Rows are points. The points of each table are mixes of a few directions, plus a little noise. Count the directions of each table, and those that both share. Where both have some left over, give the other angles between the two spaces (their principal angles), to ten degrees, smallest first.

First:
[[ 0.0 -3.9]
 [-0.3  3.7]
 [ 0.1 -1.7]
 [ 0.0 -1.8]
 [-0.3 11.2]
 [ 0.1 -3.6]
 [ 0.1 -3.8]]
Second:
[[ 0.0 -0.3]
 [-0.2  8.2]
 [ 0.1 -1.9]
 [ 0.2 -6.1]]
Directions: first 1, second 1, shared 1

First:
[[ 5.6  4.7 -1.5 -4.0]
 [-1.4 -7.9 -2.4  2.3]
 [-3.1 -8.9  0.1  3.3]
 [-0.2  5.4  2.6 -1.0]
 [ 0.6  2.0  2.6 -0.9]
 [-1.5  4.7 -1.4  0.3]]
Second (6 x 4):
[[ 3.6  3.3 -2.3  1.3]
 [-1.5 -6.3  5.3  3.9]
 [ 1.0  7.8 -6.2 -6.5]
 [-1.4 -3.2  2.0  1.7]
 [-2.2  0.9 -3.4 -0.7]
 [ 0.5 -2.6  4.6  0.1]]
Directions: first 3, second 3, shared 2; angles 80

First (9 x 9):
[[ -2.4   7.4  -2.1   6.0  -2.9  -3.2  -6.9  -4.8   2.3]
 [  0.5  -4.7   8.4  -3.6  -3.1   4.2   3.5   1.6  -0.8]
 [  1.5  -5.5   2.0  -0.9  -2.4 -11.5  -0.9  -7.3   2.1]
 [  3.8  -3.4   1.5  -1.0  -0.3  -2.9  -1.5  -0.5   0.5]
 [  4.3  -4.3   8.2  -3.5  -4.0   1.2  -0.2   4.9  -3.0]
 [ -5.4   3.6  -3.9   0.6   1.6   4.1   3.0   2.0  -1.6]
 [ -0.4   2.9  -5.3   2.2   3.0   0.0  -1.2  -1.1   1.5]
 [ -0.9   2.8  -4.9   0.0   2.7   2.6   1.1   5.0  -2.5]
 [ -0.6   0.9  -3.6   0.0   4.8   5.8   2.7   0.8   1.3]]
Second (8 x 9):
[[  2.6  -1.3  -1.1   3.9  -1.7   0.7   0.4   2.6   0.9]
 [ -0.7   7.3   1.1 -16.6   4.4  -0.3  -6.1  -2.2   0.1]
 [  2.6   3.6  -0.7  -7.1   1.2   0.5  -3.8   1.4   1.2]
 [ -1.8  -3.4   0.4   6.7  -1.3  -0.4   3.4  -0.8  -0.9]
 [ -0.9  -2.9  -0.1   6.2  -1.4  -0.2   3.0  -0.2  -0.5]
 [ -4.3  -2.6   1.5   4.5  -0.1  -1.2   3.8  -3.1  -1.6]
 [ -5.4  -2.0   1.9   2.6   0.7  -1.6   3.6  -4.2  -2.2]
 [  7.8   1.4  -2.8  -0.2  -2.1   2.2  -3.9   6.6   3.0]]
Directions: first 5, second 2, shared 0; angles 30, 90

First, 10 rows:
[[ -4.8  -1.5   0.6  -5.6  -1.5   5.6  -2.2  -1.9   6.2   4.8   1.0   3.5]
 [  2.1  -1.0  -1.6   4.0  -1.1  -0.5   2.3   0.9  -6.9  -4.2   1.1  -2.8]
 [  6.4   8.4   4.2   2.0   8.6 -15.1  -1.9   2.5   6.9   1.2  -7.2   0.2]
 [ -0.1   2.1   1.7  -2.0   2.1  -2.4  -1.7  -0.1   5.2   2.7  -1.9   1.7]
 [ -2.1  -4.2  -2.6   0.8  -4.4   6.7   1.9  -0.8  -6.1  -2.3   3.8  -1.3]
 [  0.4   1.1   0.7  -0.4   1.1  -1.7  -0.6   0.2   1.8   0.7  -1.0   0.4]
 [  2.2   3.7   2.1  -0.1   3.8  -6.2  -1.3   0.9   4.4   1.5  -3.2   0.8]
 [ -1.3  -5.9  -4.1   3.3  -6.1   8.0   3.7  -0.5 -11.6  -5.3   5.3  -3.3]
 [ -2.3  -0.9   0.1  -2.6  -0.9   2.9  -0.9  -0.9   2.4   2.0   0.7   1.5]
 [ -0.7  -1.7  -1.0   0.4  -1.7   2.6   0.8  -0.3  -2.6  -1.0   1.5  -0.5]]
Second:
[[ -0.5   0.2   8.0  -2.7   1.9  -0.3  -2.5  -5.4   9.9  -7.2  -3.6  -3.2]
 [  9.4   4.4  -3.4   0.3  -4.1  -6.2  -3.7  -3.2  -0.2   1.8  -0.8   3.5]
 [  6.4  -3.8   2.6  -1.2  -2.7  -1.3   3.5   0.1  -1.4  -0.1   1.4   2.1]
 [ -5.7  -5.0   0.1   0.6   1.8   5.0   5.2   4.9  -4.5   1.6   2.7  -0.8]
 [  1.4  -0.3  -3.8   1.2  -1.4  -0.4   1.4   2.4  -4.9   3.7   1.8   1.9]
 [  1.3  -5.1   4.2  -1.2  -0.4   1.6   4.3   1.1  -0.4  -1.3   1.4   0.0]
 [-12.2   6.2  -7.8   3.2   4.7   3.0  -5.0   2.2  -1.5   3.0  -1.3  -2.9]
 [ -0.2   3.1  -0.3   0.0   0.5  -1.5  -3.2  -2.3   3.0  -1.2  -1.7  -0.7]]
Directions: first 2, second 3, shared 0; angles 50, 70

First:
[[  0.7  -0.2  -0.2  -0.3   2.0  -3.9   0.1   0.4  -2.4   0.6   2.7   0.5
   -0.2  -1.6  -2.4  -2.2   0.1   0.6]
 [  1.2   0.0   0.3  -1.0   1.9  -2.3   1.9   0.1   0.5   1.4   1.0  -0.3
   -0.2  -0.3  -1.8  -2.3  -1.1  -0.4]
 [  1.3  -0.1  -0.6  -0.4   2.4  -2.7   1.9  -1.2  -0.5   2.3  -0.2  -0.8
   -0.9  -0.2  -0.4   1.5   0.2   1.1]
 [  1.8   0.0 -11.7  -3.8 -13.3   0.3  -5.2   3.7   5.9   2.4  -0.1  -3.4
    6.2   1.5   3.1   6.0  -2.0  -1.5]
 [  1.0  -0.6  -7.8  -1.5  -4.3  -6.9  -5.0   2.9  -3.8   1.7   5.1  -0.2
    3.2  -2.8  -1.6   2.2   0.9   2.0]
 [ -1.9   0.2  10.7   4.3  11.0   2.8   5.0  -4.7  -3.9  -2.0  -2.8   2.6
   -5.9   0.3  -0.2  -1.8   2.6   1.5]
 [  1.0   0.7   6.1  -2.3   1.7   4.5   5.1   1.0   7.8  -1.2  -1.4  -0.5
   -0.3   2.1  -2.3 -10.6  -5.3  -5.9]
 [ -4.0   0.2   1.3   2.9  -5.1   7.7  -5.4   0.6  -1.0  -5.4  -1.8   1.7
    0.6   1.3   4.1   3.0   2.6  -0.4]
 [  1.5   0.3   5.2  -1.4   6.1  -1.6   5.1  -0.1   2.0   0.4   1.2   0.4
   -1.8  -0.3  -4.4  -9.1  -3.0  -2.5]
 [ -2.3  -0.3  -3.1   3.9  -2.2   2.0  -3.8  -3.0  -4.7   0.1  -3.6   0.1
   -1.0   0.5   5.8  13.6   5.5   5.0]]
Second:
[[ -3.1  -0.5   2.9  -0.5  -3.9  -2.5  -1.8   0.0  -1.4   0.4   1.1   0.2
    1.9  -2.6  -2.0  -5.3  -1.9  -0.9]
 [  2.9   0.6  -1.1  -0.9   3.1   2.6   3.5   0.1   4.1   0.7  -1.7  -1.0
   -1.3   2.6   1.0   1.3  -0.7  -0.9]
 [ -2.5   0.1   5.6  -0.6  -0.9   1.9  -1.1   2.3   0.5  -4.2   2.7   1.9
    0.8  -1.2  -3.3 -10.9  -2.5  -3.6]
 [  3.5   0.6  -2.3   0.1   4.8   3.7   2.6   0.5   2.5  -1.0  -1.0  -0.1
   -2.1   3.1   1.8   3.7   1.0   0.0]
 [  0.9   0.1   2.2  -2.7  -1.1  -0.5   4.3  -0.6   5.8   3.1  -2.0  -2.2
    1.2   0.8  -1.5  -5.1  -4.6  -3.0]
 [ -1.2  -0.1  -1.0   2.5   1.2   1.0  -4.5   1.1  -5.7  -4.3   2.5   2.6
   -0.8  -0.8   0.8   2.8   3.9   2.4]
 [ -2.8  -0.8  -0.4   0.4  -4.4  -4.8  -2.8  -1.4  -3.7   2.5   0.2  -0.4
    1.7  -3.1  -0.1   1.7   0.6   2.3]
 [ -6.7  -1.6   5.1  -3.6 -13.6 -12.0  -0.5  -3.4   0.5   9.7  -1.5  -3.9
    6.4  -6.7  -4.5  -9.5  -7.4  -1.4]
 [  5.3   1.1  -4.3   1.3   8.1   6.3   2.6   0.9   2.0  -3.0  -0.9   0.7
   -3.7   4.9   3.3   7.9   3.6   1.0]
 [ -2.0  -1.0  -4.3   1.7  -3.5  -5.5  -4.1  -2.3  -6.3   3.3  -0.4  -0.6
    1.0  -2.5   2.1   9.3   3.6   5.3]
 [  5.3   1.4  -2.2   2.0  10.5   9.9   1.9   2.9   1.8  -7.4   1.1   2.8
   -4.6   5.6   2.5   3.8   4.0  -0.6]]
Directions: first 4, second 3, shared 2; angles 60

First, 9 rows:
[[ -2.3  -1.5  -2.5   3.7   3.6  -1.1  -7.1  -0.9   1.9  -3.6   4.5  -4.1
    3.4  -0.8   4.0  -0.5  -5.6  -7.0   3.5   3.9  -6.0  -5.8  -2.5  -0.3
   -1.4  -1.3 -11.6   2.1   7.3  -2.6   3.0   3.8]
 [ -1.4  -3.9  -1.6   1.5   0.6   1.7   3.1   5.0  -1.8  -0.7   0.7   1.6
    3.5  -1.5  -0.1   1.4  -0.8  -1.6  -2.2  -3.7  -0.1  -1.0   1.5   1.8
   -1.5  -4.2  -1.2  -0.8   1.0   1.0  -0.3   2.2]
 [  0.7  -5.4  -1.5  10.0   6.1   1.8  -3.7   2.7  -2.1  -3.1  -1.2   0.7
   -2.0   1.5  -1.6  -3.7   0.2  -9.8  -0.4   0.2   2.9  -1.6  -1.5  -5.2
   -5.0  -1.1  -4.9   2.9   4.7  -5.5  -0.8   8.8]
 [  3.4  -0.9  -0.3   2.2  -2.2  -1.7   4.1  -6.0   3.9  -1.9  -5.6   3.9
    0.6   3.3   1.2  -4.5   5.4  -3.4  -4.1   4.2   4.1   3.7  -1.6  -3.3
    0.7   2.1  -0.8   0.1  -4.5  -5.8  -3.8   2.4]
 [  1.3   5.2   0.7  -1.3   1.6  -3.2  -7.5  -7.3   2.4   1.1   3.2  -6.0
   -0.9  -0.9   1.5  -2.5  -2.9  -1.4   6.9   6.3  -4.5  -2.6  -4.5  -0.9
   -1.4   5.6  -3.4   1.6   2.5  -2.0   5.0  -4.3]
 [ -1.0  -1.3   6.4   0.6  -0.6   0.5  -0.6  -2.2   2.5  -3.5  -1.5  -3.0
   -0.8  -0.7  -1.2   3.0  -2.4   2.5  -3.8  -4.1  -5.5  -2.7   0.8  -4.0
   -2.1  -0.2   8.8  -0.4   0.4  -0.1  -2.7   4.7]
 [  0.3   1.4   0.9  -6.0  -1.7   1.0   3.8   3.6  -3.2   5.1   2.6  -1.0
    2.1  -4.0  -2.2   3.3  -1.0   6.3   1.3  -5.8  -0.9   0.8   1.2   5.0
   -1.7  -0.9   7.7  -2.6  -2.4   6.4   3.3  -7.1]
 [ -1.4   4.7   3.0  -4.7  -2.6   1.1  -0.7   1.3  -1.7   2.5  -0.7   0.5
   -6.7   1.2  -2.5   3.5   1.1   9.1   0.1  -2.0   1.7   2.5   2.8   0.6
    5.3   1.9   7.5  -0.3  -2.3   4.9  -1.7  -4.2]
 [  0.2   2.0  -5.3  -5.5  -5.3   0.5   8.2   3.9  -2.1   4.1  -1.7   7.6
    1.1   2.0   0.7   0.4   6.0   4.8  -2.1   0.5   7.9   6.4   3.2   6.1
    7.5  -1.6  -2.2  -2.3  -6.2   3.7  -2.3  -6.5]]
Second (10 x 32):
[[  0.5   1.7  -1.3   0.6   4.5  -0.7  -4.2  -1.4  -7.0   5.4   1.2  -3.7
   -1.1   0.9  -4.1   5.6  -1.3  -2.3   6.0  -0.4  -4.0   1.2  -6.5   1.7
   -4.3   1.0   4.3  -4.0   3.6  -2.7   9.1  -2.6]
 [ -2.9  -1.2   1.8  -0.8  -0.2   0.4  -0.7  -2.4   3.3  -3.3   0.9  -0.5
    0.1   0.8   1.5  -0.1   0.5   0.2  -0.9   3.5  -0.5  -1.9   1.3  -0.9
    0.7  -0.4  -2.6   1.5  -0.1   0.5  -5.5  -0.1]
 [  0.6  -0.3   1.5  -0.6  -1.8   1.0   2.3  -0.7   2.0  -2.1  -0.8   1.1
   -0.3  -0.5   1.9  -1.5   0.1   2.0  -3.3  -1.6   0.4  -0.4   2.5  -1.2
    1.8  -0.7  -0.5  -0.6  -1.3   3.0  -3.7  -0.1]
 [ -2.3   0.0   4.8  -0.7   0.6   1.0  -2.0  -1.7   1.3  -4.3   0.3  -1.1
   -3.6   4.2   3.3  -0.6   0.1   2.3  -3.0   1.6  -0.3  -4.3   3.6  -3.0
    2.7   0.1   1.0  -2.4   2.8   2.9  -9.6  -0.1]
 [  3.4   0.8   4.2  -1.1  -3.8   2.2   4.7  -0.3   1.7  -3.6  -2.7   2.5
   -2.5   0.7   4.9  -3.5   0.0   5.1  -8.6  -6.5   1.8  -1.6   6.0  -3.2
    4.7  -1.3   2.0  -4.5  -1.1   7.9  -8.2  -0.3]
 [ -1.8  -0.6  -2.2  -0.3   1.5  -0.2  -1.2  -2.8  -0.7   2.4   1.7  -1.5
    2.6  -2.7  -3.1   4.1  -0.1  -2.7   4.6   2.8  -3.2   2.2  -5.5   2.1
   -4.1  -0.3  -1.5   1.5  -1.0  -2.9   6.6  -1.8]
 [ -0.9  -4.6  -1.7  -2.2  -8.8   2.0  10.0  -2.0  13.8  -6.1  -0.7   6.3
    7.8  -9.3   3.3  -5.1   2.0   1.0  -6.7   1.3   3.1   3.2   4.8   0.5
    1.8  -3.8 -11.6   9.9 -11.7   3.4  -5.9   1.5]
 [  2.5   2.9  -2.2   1.8   5.2  -1.9  -4.9   2.6 -10.1   7.3   0.2  -3.1
   -2.6   2.9  -4.5   4.0  -1.4  -2.3   6.3  -2.7  -1.9   1.3  -5.6   1.8
   -3.2   2.2   7.1  -5.1   5.6  -3.8  10.9  -0.9]
 [ -0.3  -1.0  -0.2   0.2  -2.0  -0.3   1.7   1.7   3.5  -2.3  -0.3   1.9
    0.9  -0.3   1.6  -3.2   0.5   0.5  -2.1   0.9   2.7  -0.5   3.3  -0.4
    1.9  -0.2  -2.5   3.2  -1.7   0.1  -3.9   1.8]
 [  1.5   2.2  -4.7   3.2   4.9  -3.7  -5.3   6.6  -8.0   6.6   0.4  -1.9
   -1.3   3.4  -4.8   0.7  -1.1  -4.1   7.7   0.6   1.9   0.7  -3.5   2.8
   -2.3   3.3   4.7   0.6   5.1  -7.8  10.3   2.3]]
Directions: first 6, second 4, shared 0; angles 40, 40, 50, 50
